Each row is a point. Each copy is the shape, with its points in the same order, turned, moved and blurred by noise. Some copies are also mirrored. Which?

Shape (9 x 3):
[[-22 -10 -37]
 [  1 -31  22]
 [-24  21   1]
 [ -6  42 -10]
 [-47  -8  32]
 [ 31  -4 -46]
 [ 12  41  -1]
 [ 16 -18  23]
 [-20 -12   1]]
Copy 1:
[[  1 -17 -24]
 [ 26  16  24]
 [-29  -7  11]
 [-30 -32  14]
 [-20  43  15]
 [ 28 -56  -6]
 [-19 -42  31]
 [ 23   0  36]
 [  2   9   4]]
Copy 1 is: mirrored
Copy 2:
[[-21  -8  36]
 [ 38  -9   7]
 [-18 -37  -3]
 [-35 -29 -22]
 [ 23 -60  24]
 [-26  34  -2]
 [-26 -19 -35]
 [ 30  -3 -11]
 [  4 -22  15]]
Copy 2 is: mirrored

Shape:
[[  1 -24 -20  11]
 [-13   4   6  -3]
 [ 60  -1  13  -9]
 [  8 -39  17  12]
 [-24 -21  31 -16]
 [ -4  11  -2  -5]
 [-11 -45 -29  26]
 [  6  19  30  15]]
Copy 1, 8 rows:
[[-20 -16 -10 -15]
 [  1   3  11  11]
 [ 20  12  24 -58]
 [ 16 -26 -14 -18]
 [ 26 -28  12  19]
 [ -5  11  16   3]
 [-32 -31 -34 -14]
 [ 28  26   1  -1]]
Copy 1 is: only turned
Copy 2 (8 x 4):
[[ -9 -10 -16   3]
 [ -6  24   1 -16]
 [ 25 -16 -29 -60]
 [-32  -5 -32 -30]
 [-36  36 -23 -20]
 [  7  22   1 -13]
 [-28 -29 -15  24]
 [ -7  15  16 -51]]
Copy 2 is: only turned

Shape, 9 rows:
[[-11   0  39 -15  -9  17]
 [-26  21 -12  -6  -9 -22]
 [-11 -29 -12 -20  11   2]
 [ 13  -5   1 -36 -29   6]
 [ 10  -7 -10  -5   2 -12]
 [  8  43  41   7  35   1]
 [-22  19   3 -30  -1  13]
 [ 21  -3  12 -11  -6 -18]
 [ 35  23  26  41  12  20]]
Copy 1 (9 x 6):
[[ -6   5 -10  -9  29 -36]
 [ 22  -1 -15 -42 -19 -14]
 [-18 -10   6  -8 -30 -32]
 [-17 -37 -20 -12   9 -11]
 [ -3  -6  -6  -4 -21  -2]
 [ -6  60 -30 -17  19  -2]
 [-15   0 -16 -43   4 -27]
 [  0  -6 -24   7  -3  -1]
 [ -2  45  11   6  29  27]]
Copy 1 is: only turned
Copy 2, 9 rows:
[[ 31 -26  -2  16   2 -15]
 [ 11   9  35  17   7  29]
 [ 12  30  -5  10  15 -15]
 [ 20  -8  21  -2  34 -23]
 [  7  15   5 -12   6   0]
 [ 45 -35 -19 -15 -17  34]
 [ 40   2  10  17  25  10]
 [ 18  -5  19 -25  -1 -14]
 [ -9 -44 -32 -21  -9  21]]
Copy 2 is: only turned
Copy 3:
[[ -8  13  12  18 -15 -36]
 [-18  13 -28 -15  27 -14]
 [-21  33   4  -1  -9  18]
 [-45  -3  -5  10 -21 -11]
 [-11   2 -10   1   4  16]
 [ 33 -20  20 -16   9 -38]
 [-29  17   9 -19   4 -26]
 [ -5 -10 -15   6 -14   0]
 [ 27 -35  27  28  25  -9]]
Copy 3 is: mirrored
Copy 4, 9 rows:
[[ 40 -15  15  -4  10   6]
 [-13  28  28 -25   8  -5]
 [ -6 -13 -14 -26 -15  -8]
 [ -7 -31  14   4  21 -14]
 [-17   2  -3   1  -7  -2]
 [ 23  14  33   8 -12  58]
 [  5 -10  23 -32  17  12]
 [ -4  -6  15  20  -6  -2]
 [ 17  23 -11  37   9  54]]
Copy 4 is: only turned

Shape, 12 rows:
[[ 10   6  19  12 -11  -9  32 -33]
 [  2  23 -17 -18  11  15   8  -8]
 [  2 -12   0 -10  -9 -13 -12  21]
 [  5   3  -3   0   6 -10 -22  22]
 [-16   5 -21 -11   8  -8  12  -8]
 [  3 -13 -20   8  17  -6  -6  17]
 [ -6   1  -3   2   0  -9 -13  21]
 [ -5  27 -20   4  -4   0  24  -5]
 [-12  -1  19  16 -10  11  24 -19]
 [  7  -4  21   7 -14   6  43 -13]
 [  1   6 -25  -1  -8   7  -2 -11]
 [ -4  -6   1   1  14 -12 -10  10]]
Copy 1, 12 rows:
[[ 10   4   7  -3   7  36  -9  37]
 [-15  18  22  12 -12  10   8 -10]
 [ -5 -24   3  -8  12 -12  -5 -15]
 [ -6 -17   1 -11   9 -11  20 -19]
 [ -6  -1   2   8 -26   5  -5  -3]
 [-20 -10 -14 -19  -7  -4   8 -16]
 [ -1 -18   2  -9   2 -16  11 -11]
 [ -4   7  24  -7 -28  11   8  13]
 [  8  17  -3  -2   8   4  -7  35]
 [  8  15  11 -17  12  19 -25  32]
 [-26  -4  13   6 -10   1   9   8]
 [  1 -13 -12  -6   2  -2   9 -14]]
Copy 1 is: mirrored
Copy 2:
[[  5  26   1 -11  30  -5 -10  43]
 [ 14   6  -2   2  23 -22 -16 -21]
 [-14   7 -19   1 -18   5   3  -6]
 [-20  -4 -10   6  -2   7  11 -17]
 [ 17  15   7  11   4 -16   5  -7]
 [  4  -3 -16  26   2  13  10 -11]
 [-13  -5  -4   7  -8   3   8  -8]
 [ 19  -6   2   3  18 -32  -1   8]
 [  8   8  16  -7  15   4 -20  31]
 [  9  16  -7  -3  14  -3 -31  42]
 [ 22   2  -6  -9  12  -4   6  -9]
 [-11   8  -3  16   1   9   7  -6]]
Copy 2 is: only turned
Copy 3, 12 rows:
[[ -4 -48  11 -21 -28   3  19 -15]
 [ 12 -16  15  12  -6  33 -13 -17]
 [  2   6   1   5  -2 -14 -13  11]
 [ 15  17  -2  -4   1   3  -4   4]
 [ -7  -8  -7  14 -20  22 -10 -20]
 [  0  10 -14   1  13   2  -3 -17]
 [  8   7  -9  -4  -4   2 -12  11]
 [ 11 -27  -5  -6 -17  27 -20 -23]
 [-10 -47  -4 -14 -11  15  10   5]
 [  0 -60   2  -8  -9  -6  10  -6]
 [ -8 -11  14  -4  -3  21 -22 -17]
 [  5   8  -7   2  -6   6   5   0]]
Copy 3 is: mirrored
Copy 4 (12 x 8):
[[-21   4  11 -23   4   6  18  22]
 [ -4 -15   4   6 -37  -4  -7   1]
 [  3 -14 -11   1  11 -13 -12 -28]
 [ 11 -25 -20   1   3   5 -17 -25]
 [  1 -20   5   5 -21 -13  19 -11]
 [  9 -21 -10  23   1  11   2 -26]
 [ 13 -14 -18  -3   1  -1  -7 -26]
 [  4  -6  18 -12 -32   8  12  -9]
 [  1  21  -4 -12  -1  -2  17  16]
 [-24  27   9 -13   2   2  11   6]
 [ 14 -16  15   8 -13  -5  -4   0]
 [  2 -20 -22   6   4   0   1 -16]]
Copy 4 is: mirrored
